Each row is a point. The points of each table are mixes of a few directions, plus a little noise. Count the directions of each table, and those that both share. Where both have some left over, give the other angles between the two spaces (their principal angles), to ten degrees, smallest first.
(in the rows, 128 means zero)

First:
[[141 119]
 [ 49 170]
 [178 102]
 [140 120]]
Second, 5 rows:
[[125 148]
 [146  36]
 [115 187]
 [129 116]
 [122 155]]
Directions: first 1, second 1, shared 0; angles 50

First:
[[111 126 118 114 130 124]
 [136 123 116 146  92 176]
 [141 125 124 146 102 163]
 [143 147 181 109 221   7]
 [135 127 128 136 118 141]
 [148 129 135 148 115 146]
 [ 83 115  83 105  94 170]
 [127 132 139 120 152  97]]
Second, 8 rows:
[[142 111 146  97 150 100]
 [130 126 130 124 131 124]
 [126 130 126 132 125 131]
 [119 138 118 147 115 145]
 [140 114 142 102 146 105]
 [112 147 108 163 103 160]
 [162  88 169  55 180  63]
 [ 92 170  85 204  74 196]]
Directions: first 2, second 1, shared 0; angles 40

First (7 x 9):
[[156  33 105 149 103 112  97 113 134]
 [135 183 115 172 143 150 111 102 165]
 [136  50 133  99 108 114 121 134 114]
 [140  75 130 120 116 126 110 123 134]
 [ 75 217 147  73 146 108 208 184  59]
 [137 121 155 107 136 158  99 113 164]
 [115 221 103 175 146 129 148 127 128]]
Second (7 x 9):
[[121 130 140 116 116 115 125 134 110]
 [132 129 121 137 136 137 127 122 139]
 [145 126 105 151 155 156 128 113 161]
 [ 62 131 217  43  28  29 121 178   7]
 [140 127 111 145 148 148 129 116 153]
 [136 127 120 137 136 137 129 124 139]
 [162 127  85 167 174 174 131 102 187]]
Directions: first 3, second 1, shared 0; angles 40

First (9 x 12):
[[138 108 103 158 122 117 138 148 149 163 100  38]
 [128 134 104 126 149 118 119 130 174 117 124 141]
 [127 121 159 128 102 142 137 125  68 142 136 116]
 [132 109 159 145  89 141 146 134  53 168 123  61]
 [130 131 112 129 141 121 123 130 159 122 124 133]
 [126 144  98 117 163 116 113 124 195  97 129 177]
 [131 120 125 138 121 126 132 135 125 143 119  95]
 [121 137 159 109 117 143 127 114  84 112 150 179]
 [122 149 132 103 147 131 113 113 145  90 147 211]]
Second (11 x 12):
[[129 131 128 104 117 133 109 111 109 114 175 143]
 [163 181 155 140 155 135 161 134 158 120  77 172]
 [142 151 140 142 144 130 151 137 151 131  86 141]
 [117 111 119 118 116 127 112 122 113 126 159 118]
 [130 133 129 116 123 130 120 118 117 120 154 140]
 [115 105 116 112 110 127 104 116 103 124 177 118]
 [132 135 131 121 126 130 124 121 122 121 139 137]
 [ 71  41  89 192 126 101 142 183 156 193  30   7]
 [126 124 126 120 122 129 119 121 117 123 149 130]
 [136 138 132 113 124 131 120 117 120 116 153 146]
 [147 157 142 129 139 133 142 127 139 119 111 155]]
Directions: first 2, second 2, shared 0; angles 30, 70

First:
[[111 174 114 145 155 131  78 160 153 165  87  97  86 160 166 135 168  84]
 [145 122  57 126 134  64 211  81  59 146 161 117  92 184  63 106  51 169]
 [167  84 133 116  86 125 202  96  94  76 164 132 192  59  94  95  71 171]
 [105 158 113 135 157 118  94 141 140 164 109 120  84 182 138 144 151 107]
 [162 118  80 129 115  90 207  91  76 117 150 104 135 121  87  90  57 161]
 [ 80 146 151 125 166 138  53 148 166 166 118 168  77 204 145 183 186 102]
 [120 148 144 136 136 149  86 153 157 135 103 118 127 121 161 138 164 100]
 [130 139 144 135 124 151 103 150 152 121 107 113 145  97 160 126 155 108]
 [154  56 167 101  79 138 193  88 108  60 186 176 206  57  85 118  83 187]
 [111 144 176 133 131 175  52 170 182 125  94 131 144  98 184 147 194  88]]
Second (8 x 18):
[[160 188 139  63 106 195 139 160 178 193  81 191 118  80 133 109 137 142]
 [150 169 135  84 113 173 135 150 162 173  96 171 121  95 132 115 134 138]
 [136 142 131 112 123 144 131 136 140 144 117 143 125 116 129 123 130 131]
 [160 187 138  64 107 194 139 159 177 193  81 191 118  81 133 110 137 142]
 [ 71  20 109 244 166   7 108  71  39  10 213  14 146 214 120 162 112 101]
 [131 133 129 122 126 134 129 131 133 134 123 134 127 123 129 126 129 129]
 [114 101 123 157 138  98 123 114 106  99 149 100 133 149 126 137 124 121]
 [104  83 120 177 144  77 120 104  90  78 164  80 136 165 125 142 122 117]]
Directions: first 3, second 1, shared 0; angles 70

First (11 x 24):
[[187 120 137 146 114 121 120 145 140 136 118 172 142 131  95 148 113 114
  105 133 102 119 114 128]
 [124 129 127 127 129 128 128 127 127 127 129 125 128 128 130 127 129 129
  129 127 130 129 129 128]
 [163 123 133 139 120 124 123 137 135 133 122 154 136 130 108 139 119 120
  114 131 113 122 120 128]
 [127 128 127 128 128 128 128 128 127 127 128 127 128 128 129 128 128 128
  128 128 128 128 128 128]
 [  7 145 110  91 158 141 145  95 104 113 149  39  98 122 196  89 159 156
  175 117 182 147 157 129]
 [157 124 132 137 121 125 124 136 134 132 123 149 135 129 111 137 120 122
  117 131 115 123 121 128]
 [227 115 143 159 104 117 114 155 148 140 112 201 152 133  73 161 102 105
   89 137  84 113 105 127]
 [ 38 141 114 101 150 138 141 103 110 117 143  61 106 124 179  98 152 149
  163 120 168 142 149 129]
 [193 119 138 148 112 121 119 146 141 136 117 176 143 131  92 149 111 113
  103 134  99 118 112 127]
 [ 48 139 116 104 148 137 139 106 112 118 142  69 109 124 173 102 149 147
  159 121 163 140 147 129]
 [137 127 129 131 126 127 127 130 130 129 127 135 130 128 123 131 126 126
  125 129 124 127 126 128]]
Second, 9 rows:
[[161 114 136 134 112 118 107 133 133 133 116 152 135 126 107 132 126 121
  119 130 112 125 121 120]
 [174  79 147 126  85  92  45 121 129 138  94 159 131 111  93 115 151 121
  131 127 104 132 122  92]
 [119 119 129 122 122 122 111 121 124 127 123 119 123 123 131 118 139 131
  137 125 131 132 131 119]
 [126 163 117 140 156 155 193 143 134 125 150 130 135 144 137 151  98 125
  111 133 131 119 124 158]
 [ 67 141 118 111 146 138 144 113 116 120 141  84 114 127 163 110 141 142
  150 123 156 137 142 132]
 [166 157 123 153 145 150 188 156 143 130 143 160 146 146 114 165  88 116
   96 137 114 112 114 157]
 [ 56 144 116 108 149 141 148 111 114 119 143  76 112 127 169 108 142 145
  153 122 160 137 144 133]
 [ 73 108 128 100 118 112  83  99 111 124 119  85 108 113 153  90 167 145
  163 119 151 143 146 105]
 [208 127 137 157 116 127 135 155 146 137 120 189 150 136  85 163  99 109
   91 137  93 113 108 136]]
Directions: first 1, second 2, shared 1

First:
[[244 176 152 128 101  92 110 190  68  73 155 136  76 201 132 146 104 104
   93 194  47 146 138 155 177 116 124 176 128  70 110 127]
 [ 48  91 104 125 149 153 135  99 164 173  97 113 151  62 134 101 144 157
  167  52 183  91 102 119  91 139 122 107 151 161 130 137]
 [100  90 145 129 152 159 134 112 164 159 151  79 186  86 112 117 170 173
  155 119 173 133 137 156 103 169 141 128 124 163 113 129]
 [172 156 109 122 103 101 125 136  90  95 131 162  78 171 133 144  95 102
  103 150  79 131 120 106 156 115 112 145 133  90 134 126]
 [ 47  64  96 118 148 165 147  61 176 173 153  91 184  67 105 116 163 189
  169  90 195 121 116 116  88 192 118 123 134 174 123 131]
 [121 132 154 140 148 137 111 176 140 151  82 108 132  90 150  95 138 129
  149  75 145  89 114 169 113  99 142 122 149 134 114 140]
 [ 19  84 117 131 156 167 147  70 192 180 103 119 186  62 123 113 156 147
  158  72 208 120 127 108  81 136 138  75 120 190 147 125]
 [140 151 142 135 121 118 126 140 120 114 114 151 114 151 135 136 115  96
  110 144 113 135 140 124 138  97 136 113 116 122 140 124]
 [197 162 100 117  91  91 122 138  69  79 147 167  56 191 132 152  84 106
   99 165  57 134 116 103 170 124 101 165 140  71 128 128]
 [196 173 166 138 111 102 127 155 100  81 147 158 114 203 124 161 112  77
   78 217  77 178 170 126 164  92 148 123  89 106 141 112]]
Second, 8 rows:
[[124 130 141 162 125 146 151  76 160  95 135  82 169 116 125  34 220 111
   80  53 128  99  86 183 166  67 122 234  88 121 124 203]
 [ 86  90 146 173 120  99 161 106 129 139 160 163 161 187  90 108 152 131
  108 148 187 153 201  90 135 179 166  96  93 126 164 123]
 [134 167 113  34 150 165  90 170 143 167  76 135  96  33 172 249  49 114
  189 170  91 133 105 126  80  92 111  30 185 188 121  63]
 [137 115 117 192 116  83 112 134  71  94 127 160  87 233 128  81  90 142
  112 136 125 140 120  84 138 171 110 156 109  49 110 148]
 [124 135 130 119 133 143 129 117 144 126 118 115 138 103 135 124 143 119
  124 115 122 120 111 145 130 100 123 138 125 141 128 138]
 [156 137 124 159 120 140 130 136 125 111 152  86 136 135  95  63 140 134
  112  50 139 107 140 130 117 126 155 172 118 127 113 131]
 [147 109 130  58 126 116 132 155 122 165 155 144 119  96 132 226 123 154
  166 219 111 137 151 148 142 183 119  88 181 142 137  98]
 [117 139 125 124 135 134 118 127 130 127 103 139 118 123 146 139 107 116
  133 133 122 133 112 118 117 107 118 109 126 130 127 124]]
Directions: first 4, second 5, shared 1; angles 40, 50, 90

First (10 x 32):
[[100  95 108  79 132 101 138 149 159 111 100 149  91 145 124 114  82 150
  134  81 136  88  91  74 111  89 130 144 151 148 147 115]
 [126 105 185 194 117 171 125 105  93 117 102 126 203  99 117 115 145 122
  137 131 141 211 147 167 131 149 116 139 133 131 157 125]
 [ 85  75 180 125 119 141 132 107 100 107  81 143 187 111 142 100  98 142
  125  66 152 185 121 129 135 128 118 126 142 114 164  91]
 [152 171 100 115 128 115 120 123 124 156 175 114 105 135 143 153 156 109
  117 164 111 109 143 146 148 149 134  99 102 101  89 139]
 [127 131 135 187 166 154 128 149 100 110 111 110 156 123 123 130 139 130
  107 129 133 151 157 175 116 124 139 139 112 125 137 125]
 [140 138  88 132 138 116 119 146 118 140 146 128 109 136 125 158 146 109
  120 147 121 135 130 146 140 121 136 111 106 108 118 135]
 [128 121  84  93 133  99 136 159 175 121 123 142  65 149 109 129 103 140
  142 122 124  67  94  75 106  90 135 150 146 163 133 140]
 [112 131 149 102 139 127 145 129 161 109 110 122 110 136 133  91  93 164
  127 101 131  62 122  89  97 119 130 156 155 161 127 123]
 [153 159 117 105 101 116 121 105 134 159 171 126 112 128 136 144 152 109
  137 166 113 119 129 125 150 153 122 105 119 115  98 144]
 [156 155 133 149 109 137 117 106 116 152 161 119 142 117 127 145 166 104
  134 174 118 153 144 154 147 158 121 111 114 115 109 146]]
Second:
[[122 123 152 148 139 140 131 120  96 119 115 119 141 127 117 151 146 124
  109 136 142 163 140 140 145 141 143 152 102  94 120 113]
 [133 132 101  99 115 111 125 136 162 138 142 141 111 132 142 101 106 131
  148 114 113  89 111 111 113 112 111 100 158 163 137 142]
 [170 151 210 249 122 207 138 108 143 108 110  99 190  94  81  84 163 143
  162 192 126 146 165 154  78 159 112 199 164 214 148 174]
 [121 121 145  82  91 119 130 104 169 138 134 148 138 118 155  66  89 145
  164  95 119  92 107  93 111 128  94  97 184 178 146 135]
 [127 130  83  89 124  98 124 144 157 140 146 143  98 139 145 116 106 128
  141 112 114  87 109 113 122 106 118  93 145 148 132 138]
 [109 117 119 103 140 111 127 132  97 129 124 128 118 139 135 165 132 120
   99 113 139 152 125 130 159 128 147 123  91  70 113  98]
 [131 132 117 145 145 129 127 140 109 125 126 119 119 134 116 157 145 120
  112 142 132 141 136 143 139 127 144 139 102 103 119 123]
 [117 122 110 118 146 116 125 138  99 127 126 125 114 139 128 169 140 116
   99 124 136 147 129 137 152 125 149 128  90  75 113 108]
 [135 138  64 101 136  98 122 160 149 140 148 136  85 144 136 136 118 121
  130 125 111  89 115 122 122 101 129  97 128 137 126 140]
 [115 116 182 142 124 150 134 101  97 117 108 119 161 118 124 135 140 130
  113 126 146 171 139 133 144 152 134 153 113  98 125 108]]
Directions: first 5, second 3, shared 2; angles 40
